Each row is a point. A path goes straight from each point to the next, and from the last back to the first. The post is the endless flat space through its rows: a point in 2 columns, a line in 3, a plane in 4, and so on, so that a path can go around it. How many times does the path go around the post? Going back the other way cancels.

Post (1 x 2)
-0.03	+0.21
Path (31 x 2)
-0.05	+0.79
-0.60	+0.57
-0.53	-0.01
+0.15	-0.30
+0.77	-0.08
+0.25	+0.29
+0.32	-0.16
+0.04	-0.34
-0.70	+0.16
-0.32	+0.43
+0.17	+0.86
+0.22	+0.24
+0.23	+0.02
+0.22	+0.50
-0.25	+0.95
-0.29	+0.30
-0.35	-0.35
+0.35	-0.48
+0.76	-0.09
+0.18	+0.88
-0.27	+0.78
-0.37	+0.24
-0.11	-0.24
+0.38	-0.19
+0.45	+0.15
+0.04	+0.47
-0.76	+0.64
-0.46	-0.04
+0.05	-0.13
+0.45	-0.04
+0.54	+0.59
Times around: 3

Post (2 x 3)
+0.12	-0.45	-0.11
-0.47	+0.29	-0.05
Path (23 x 3)
-0.57	+0.03	+0.18
-0.73	+0.09	-0.15
+0.05	-0.44	-0.30
-0.38	+0.60	-0.18
+0.39	-0.24	+0.36
+0.20	-1.10	+0.30
-0.49	-0.54	-0.23
+0.15	-0.37	-0.31
+0.52	-0.18	-0.17
+0.45	-0.73	+0.27
+0.01	-1.04	+0.18
-0.36	-0.13	-0.22
+0.04	-0.38	-0.55
+0.60	-0.12	-0.35
-0.10	+0.17	-0.49
-0.51	+0.05	-0.35
-0.68	-0.14	+0.15
+0.31	-0.74	+0.03
-0.01	+0.04	-0.05
-0.70	+0.67	-0.18
+0.22	-0.89	-0.63
+0.15	-0.19	-0.17
-0.64	+0.82	+0.34
Times around: 2

Post (5 x 6)
+0.31	+0.05	-0.14	+0.48	+0.12	+0.30
+0.31	+0.20	-0.33	-0.15	+0.23	+0.46
-0.93	+0.34	+0.43	+0.80	-1.01	-0.79
-0.08	-0.17	-0.07	+0.06	-0.11	+0.06
-0.31	+0.05	+0.09	+0.09	+0.22	+0.19
Path (14 x 6)
-0.15	+0.55	-0.31	-0.66	-0.81	+0.18
-0.77	-0.28	-0.07	+0.49	+0.27	-0.18
-0.96	+0.41	+0.58	+0.88	+0.05	-0.47
-0.11	+0.00	+0.14	+0.46	-0.05	-0.41
-0.53	+0.42	-0.31	-0.63	-0.21	-0.16
-0.29	+0.26	-0.18	+0.05	-0.23	+0.03
-0.20	+0.31	-0.04	+0.13	+0.77	+0.40
+0.43	-0.63	+0.16	+0.20	+0.44	+0.11
+1.23	+0.23	-0.73	-0.63	+0.43	+0.56
+0.79	-0.71	-0.97	-0.09	+0.04	+0.20
-0.25	+0.42	-0.27	+0.42	-0.28	+0.35
-0.15	-0.04	+0.11	-0.09	+0.31	+0.48
+0.18	+0.16	+0.32	+0.55	-0.22	-0.18
+0.40	+0.39	-0.03	+0.53	-0.21	+0.16
Times around: 0

Post (7 x 8)
+0.40	-0.43	-0.05	+0.03	+0.12	-0.05	+0.22	+0.41
-0.18	+0.54	-0.14	+0.18	+0.41	+0.22	-0.12	+0.04
+0.03	-0.04	+0.35	+0.34	+0.09	-0.21	-0.50	-0.14
+0.03	+0.12	-0.17	+0.25	+0.02	+0.18	+0.30	+0.58
-0.09	-0.09	-0.27	+0.27	-0.17	+0.57	+0.22	-0.25
-0.21	-0.02	+0.02	-0.11	+0.12	-0.23	+0.17	+0.30
+0.19	+0.10	-0.24	+0.12	-0.84	+0.24	+0.31	-0.79
Path (28 x 8)
+0.03	+0.30	-0.11	-0.15	+0.01	+0.76	-0.14	-0.20
-0.54	-0.17	-0.38	+0.54	+0.22	+0.71	+0.15	+0.62
-0.34	-0.14	-0.52	+0.65	+0.36	+0.85	+0.29	+0.28
+0.14	+0.47	-0.07	+0.52	+0.03	+0.65	+0.45	-0.04
-0.31	+0.90	+0.38	+0.03	+0.30	+0.31	+0.06	+0.02
+0.10	-0.19	-0.45	-0.16	-0.54	+0.69	+0.62	+0.69
+0.53	-1.00	-0.31	+0.36	-0.21	+0.44	-0.61	-0.71
+0.64	-0.37	-0.30	+0.39	-0.23	+0.52	-0.38	-0.74
-0.38	+0.27	+0.07	-0.25	+0.28	+0.26	-0.02	+0.49
-0.24	+0.31	+0.65	+0.29	+0.05	-0.13	-0.58	-0.80
+0.24	+0.68	-0.55	-0.16	-0.04	+1.17	+1.09	-0.12
-0.01	-0.60	+0.82	-0.34	+0.14	-0.51	-0.57	-0.39
-0.26	-0.53	+0.06	-0.13	-0.44	-0.18	-0.01	-0.39
-0.45	+0.13	-0.34	+0.09	-0.02	-0.52	+0.08	-0.01
-0.06	+0.96	-0.40	-0.08	+0.29	+0.06	+0.21	-0.87
-0.80	+0.61	+0.75	+0.32	+0.63	-0.41	-0.38	+0.49
+0.28	-0.16	+0.49	+0.01	-0.18	-0.28	-0.17	+0.10
+0.49	+0.13	-0.98	-0.01	+0.06	+0.99	+0.53	+0.42
-0.02	+0.42	-0.81	+0.19	+0.08	+0.22	-0.04	-0.86
-0.30	+0.51	+0.11	+0.21	-0.15	-0.24	-0.15	-0.58
-0.75	+0.21	-0.25	+0.37	-0.18	+1.19	+0.95	+0.22
+0.49	+0.08	-0.20	-0.20	-0.26	+0.70	+0.48	-0.12
+0.70	+0.12	-0.12	-0.30	-0.21	-0.83	-0.51	-0.20
-0.27	+0.48	-0.42	-0.29	+0.08	-0.26	+0.25	-0.09
-0.69	+0.25	-0.19	-0.08	+0.60	-0.66	+0.39	+0.32
+0.03	-0.33	-0.29	+0.09	-0.19	+0.00	+0.35	-0.04
-0.02	+0.68	-0.63	+0.43	-0.19	+0.78	+0.98	+0.69
-0.35	-0.08	+0.23	+0.67	+0.00	+0.91	-0.11	+0.10
Times around: 4
